Each point is reached from the start by the listed moves, each made once or not at all, plus a little noise. Say if it took an odd or an even number of moves. Then give how often each move was made.
In the rows, 128 means zero.

Moves:
(1): [165 123]
(2): [127 175]
Start: [115 138]
Points:
[114 187] -> odd (0, 1)
[152 179] -> even (1, 1)

Moves:
(1): [158 133 127  90 129 141  95]
(2): [137 170 118 129 126 116 120]
(3): [108 120 186 135 166 128  95]
(4): [179 115 130 153 128  86  99]
Start: [141 113 136 126 110 119 122]
Points:
[170 118 134  88 106 131  88] -> odd (1, 0, 0, 0)
[183 159 121  89 108 120  84] -> even (1, 1, 0, 0)
[120 104 195 132 145 119  88] -> odd (0, 0, 1, 0)
[203 145 130 151 107  62  86] -> even (0, 1, 0, 1)
[199  98 195 122 148  89  28] -> odd (1, 0, 1, 1)

Moves:
(1): [180 134 140 120 131 129 107 128 120 157]
(2): [122 164 133 126 112 106 133 132 128 124]
(3): [146 110 159 125 139  96 120 120 112 126]
(4): [117 124 164 195 142 128 134 120 125 122]
(5): [105 159 136 126 162 157  95 137 126 121]
(6): [133 129 156 120 112 159 107 124 123 129]
(7): [128 142 140 131 158 160 191 103 111 160]
(8): [115 108 144 112 135 121 156 206 109 122]
(9): [114 143 144 103 138  92 145 123 197 150]
Start: [149 114 122 117 123 150 148 145 137 130]
Points:
[101 170 194 160 210 175 199 115 186 170] -> even (0, 0, 0, 1, 1, 0, 1, 0, 1)
[112 138 158 102 196 204 205 206 100 148] -> odd (0, 0, 0, 0, 1, 0, 1, 1, 0)
[204 119 214  80 113 121 132 215  90 148] -> odd (1, 1, 1, 0, 0, 1, 0, 1, 0)
[122 179 136 113 141 157 120 159 135 118] -> even (0, 1, 0, 0, 1, 0, 0, 0, 0)
[185 149 162  87 168 147 205 115 181 210] -> odd (1, 0, 0, 0, 0, 0, 1, 0, 1)
[187 135 149  84 135 114 144 140 199 180] -> even (1, 0, 0, 0, 0, 0, 0, 0, 1)

Moves:
(1): [158 129 118 133 134 141 104 136  99 109 105 120 121 145]
(2): [117 159 140 117 139 145 123 129 115  82 131 113 133 126]
(3): [121 119 146 120 120  96 104 131 140 133 140 111 105 124]
(4): [128 118 122 142 128 130 132 143 139 118 129 107 135 137]
(5): [119 151 119 112 169 116 128 114 147 120 137 141 151 126]
(6): [136 105 134 138 121 141 123 135 131 177 119 111 118 155]
(7): [140 151 152 143 128 134 136 139 133 132 108 119 142 101]
(8): [115 131 102 125 150 125 130 135 114 137 127 143 125 124]
(9): [130 139 133 124 112 137 124 132 167 154 128 120 147  92]
(10): [119 141 118 143 134 128 116 121 124 142 126 149 149 118]
(11): [142 132 124 142 125 133 129 123 113 131 145 126 116 124]
(12): [129 161 133 133 120 133 122 135 145 113 124 135 123 135]
Start: [128 150 111 136 102  89 130 146 119 124 133 119 135 118]
Points:
[110 249 131 133 144 107 117 141 165 113 124 122 216  40] -> odd (0, 1, 0, 0, 1, 0, 1, 0, 1, 1, 0, 0)
[107 221 111 164 128 122 121 178 145 119 114  99 197  47] -> even (0, 1, 0, 1, 0, 0, 1, 1, 1, 1, 0, 0)
[136 236 102 161 141 100 133 175 179 130 141 112 177  60] -> odd (0, 0, 0, 1, 1, 0, 1, 1, 1, 0, 1, 1)
[133 146 120 147 113  72 102 154 188 191 157  66 139 110] -> even (0, 0, 1, 1, 1, 1, 0, 0, 1, 0, 1, 0)

Moves:
(1): [150 144 146 141 122 138 125 142 128 127 127 153 124 154 128 122 112 148
 131 125 119]
(2): [125 142 134 130 120 112 135 124 144 139 124 119 134 131 140 142 141 147
 149 137 130]
(3): [ 95 115 127 124 112 130 146 139 133 127 143 108 134 157 144 118 104 102
 137 122 112]
(4): [115 147 128 147 110 134 144 135 122 140 120 112 127 139 136 141 150 121
 142 116  99]
(5): [122 118 134 149 143 140 117 128 133 141 151 133 135 144 121 140 136 131
 144 125 144]
(6): [146 144 140 115 137 145 129 118 116 116 131 123 121 143 125 132 129 120
 119 140 115]
(7): [130 127 125 127 133 128 143 121 119 137 117 123 111 128 113 135 120 130
 129 140 127]
(8): [124 136 134 116 119 131 136 141 132 140 126 125 120 125 132 138 141 142
 117 140 134]
(9): [123 141 139 129 131 129 121 128 142 131 123 143 137 118 110 122 130 138
 133 129 121]
(10): [126 120 126 115 131 136 112 118 125 148 126 139 121 134 133 136 127 147
 118 146 122]
(11): [130 135 125 131 104 136 136 127 142 139 146 107 107 129 120 141 111 123
 140 118 128]
(12): [123 138 126 121 115 136 135 123 124 132 140 146 127 132 123 120 133 125
 135 128 133]
(13): [147 134 122 122 127 135 142 141 129 126 139 117 156 140 118 134 135 145
 121 125 108]
(14): [105 143 120 121 125 110 124 125 122 127 130 140  99 149 115 119 145 129
 137 136 120]
(15): [136 116 112 123 136 141 138 136 147 111 116 137 133 107 134 132 130 128
 122 127 116]
(16): [116 127 119 124 135 132 113 137 116 131 122 133 122 123 125 148 127 120
 140 129 133]
(17): [125 112 135 118 110 122 129 120 138 133 132 130 127 123 120 143 133 135
 132 113 145]
(18): [109 131 131 144 128 147 140 139 125 114 148 144 142 126 139 127 111 153
 127 123 104]
Start: [110 126 137 123 135 116 120 132 149 128 114 132 128 142 133 154 146 135
 114 117 129]
Points:
[132 226 163 129  84 162 150 153 159 153 136 133 130 199 104 203 161 170
 169 114  63] -> odd (1, 1, 0, 1, 0, 1, 0, 0, 1, 0, 1, 1, 1, 0, 0, 1, 0, 0)
[ 47 130 151 110 111 142 161 150 188 121 165 139 122 195 151 194 161 168
 148 127  95] -> odd (0, 1, 1, 0, 1, 1, 0, 1, 0, 0, 0, 0, 0, 1, 1, 0, 1, 1)
[ 97 153 157  90 132 109 127 100 145 130 109 150  79 164  75 163 162 149
 124 135 116] -> odd (0, 0, 0, 0, 0, 1, 1, 0, 1, 0, 0, 0, 0, 1, 0, 0, 1, 0)
[ 99 208 180 160  89 158 168 145 174 159 167 143 108 229  77 215 161 218
 180 108  51] -> even (1, 1, 0, 1, 1, 1, 1, 0, 1, 0, 1, 0, 1, 1, 0, 0, 1, 1)
[ 44 159 178 158  51 181 184 167 177 178 180 148 110 210 111 194 116 172
 172  91  84] -> odd (1, 0, 1, 1, 1, 0, 1, 1, 1, 0, 1, 1, 0, 0, 0, 0, 1, 1)
[111 188 148  93  66 147 185 142 151 176 132  87 101 180 102 249 182 160
 157 122 100] -> even (0, 1, 0, 1, 0, 1, 1, 1, 0, 0, 1, 1, 1, 0, 0, 1, 1, 0)
[ 80 106 137 112  96 171 167 147 165 129 139 186 124 179 142 163  92 175
 121 119  81] -> even (1, 0, 1, 0, 0, 0, 1, 0, 0, 1, 0, 1, 0, 0, 1, 0, 1, 1)
[ 59 158 135 103  92 163 175 162 177 159 146 100  95 203  79 233 171 135
 165 112  66] -> odd (0, 0, 1, 1, 1, 1, 1, 1, 1, 0, 1, 0, 1, 1, 1, 1, 1, 0)

Moves:
(1): [120 128 128 143 132 129 124 113 144 144 134 130 145 133 148 136 127 126
 137 121 145 133 118 135 134 126 125]
(2): [143 118 105 116 134 120 130 113 144 128 133 140 143 115 152 151 118 126
 110 135 142 129  98 113 137 140 103]
(3): [116 138 170 136 133 122 124 132 140 110 125 120 124 130 102 135 122 150
 115 134 104 117 132 121 125 122 137]
(4): [119  92 150 144 117 131 128 125 112 121 136 122 130 127 110 129 125 135
 119 118 138 111 109 111 131 104 126]
(5): [129 122 160 131 120 140 114 144 125 123 110 127 118 106 128 124 127 124
 125 133 127 129 142 124 121 132 133]
(6): [130 132 158 159 135 113 175  99 140 153 142 136 138 125 134 132 133 107
 129 126 135 142 135 116 122 154 107]
(7): [122 131 141 120 132 131 129 128 124 113 137 132 134 120 131 119 120 137
 138 114 135 119 131 125 121 128 128]
(8): [118 109 111 124 108 111 113 146 128 104 141 123 128 151 144 131 129 124
 123 108 130 119 129 123 133 122 133]
(9): [133 105 116  92 111 102 105 130 112 125 135 115 100 145 119 139 142 152
 111 108 100 147 107 130 156 122 133]
(10): [126 123 113 129 155 125 133 118 137 141 144 111 125 136 144 141 145 118
 110 108 142 130 123 133 124 109 142]
(11): [149 133  94 145 108 176 145 145 122 120 106 134 138 135 123 160 143 157
 101 120 134 146 104 140 133 117 119]
(12): [109 113 109 132 130 118 130 134 122 123 141 115 132 132 137 139 142 145
 108 131 143 123 112 137 136 129 109]
(13): [142 115 120 123 136 137 135 141 122 118 137 141 172 135 113 157 152 129
 121 145 156 129 151 135 140 120 116]
(14): [121 141 127 130 125 138 148 125 115 120 123 156 164 104 136 136 152 110
 136 151 126 111 155 150 139 109 118]
(15): [124 140 140 124 120 145 126 130 143 146 135 128  90 105 129 123  71 127
 160 144 128 135 160 112 118 130 175]
(16): [129 152 134 136 127 123 108 144 110 126 105 120  95 133 113 131 102 129
 113 111 144 137 118 112 146 128 169]
(17): [140 131 119 137 123 124 119 116 116 127 119 121 111 133 136 144 117 136
 137 122 115 119 125 129 121 138 121]
(18): [143 124 124 143 114 111 121 122 130 133 137 100 134 124 118 120 144 150
 103 111 120 124 124 125 141 129 105]
(19): [104 132 118 132 145 150 116 146 128 108 105 149 119 100  97 130 104 124
 145 123 128 151 160 105 134 110 139]
(20): [136 123 110 120 135 124 112 128 123 119 127 124  95 154 145 126 117 145
 129 131 155 143 114 115 140 100 119]
(21): [123 119 137 133 122 104 117 113 136 123 151 136 122 128 126 127 123 118
 126 120 141 133 120 144 109 132 126]
(22): [135 120 112 152 128 135 144 126 144 135 104 156 150 128 129 138 164 139
 129 136 145 119 133 133 121 127 132]
(23): [129 119 141 134 124 127 130  98 138 102 117 103 110 126 130 124 116 131
 131 123 130 135 122 132 139 145 139]
(24): [134 148 141 149 123 154 135 115 129 139 130 143 120 116 106 127 152 122
 133 143 121 122 139 116 134 146 144]
Start: [143  92 111 111 106  96 115 149 144 106 123  93 124 161 119 112 120 124
 110  97 122 155 113 144 133 128 100]
Points:
[105  29 199 214  73  71 125  71 190 109 216  35  85 127 140 122 109 127
  87  35 192 146 113 111 133 149 129] -> odd (1, 0, 0, 1, 1, 1, 1, 1, 0, 1, 0, 1, 0, 0, 1, 0, 0, 1, 0, 0, 1, 0, 1, 1)
[ 81   9 111 193 107  64  68 118 205  50 156  47  63 172 113 147  84 193
  79  43 206 165 106 106 152  49 143] -> odd (1, 0, 1, 1, 0, 0, 0, 1, 0, 1, 0, 1, 0, 0, 1, 0, 0, 1, 1, 1, 1, 1, 1, 0)
[143 116 117 222 153 117 148  74 190  88 116 114 122 108 117 219 115 173
  90 103 232 168 160  84 200 111 125] -> even (1, 1, 1, 0, 0, 1, 1, 0, 0, 1, 0, 1, 1, 1, 1, 1, 1, 1, 1, 1, 0, 1, 1, 1)
[134  64 105 189  97 143 156 163 140  77  70 157 198 131  85 249 208 186
  69 112 144 187 152 162 179  99  52] -> even (1, 0, 1, 0, 1, 1, 0, 0, 1, 0, 1, 1, 1, 1, 0, 0, 1, 0, 1, 0, 0, 1, 0, 0)
[133 116 130 183 101 182 104 149 153  62  26 121  95 118  57 200 179 169
  61  74 133 196 132 138 202  83 194] -> even (1, 0, 1, 0, 1, 0, 0, 0, 1, 1, 1, 0, 0, 1, 0, 1, 0, 0, 1, 0, 0, 1, 1, 1)
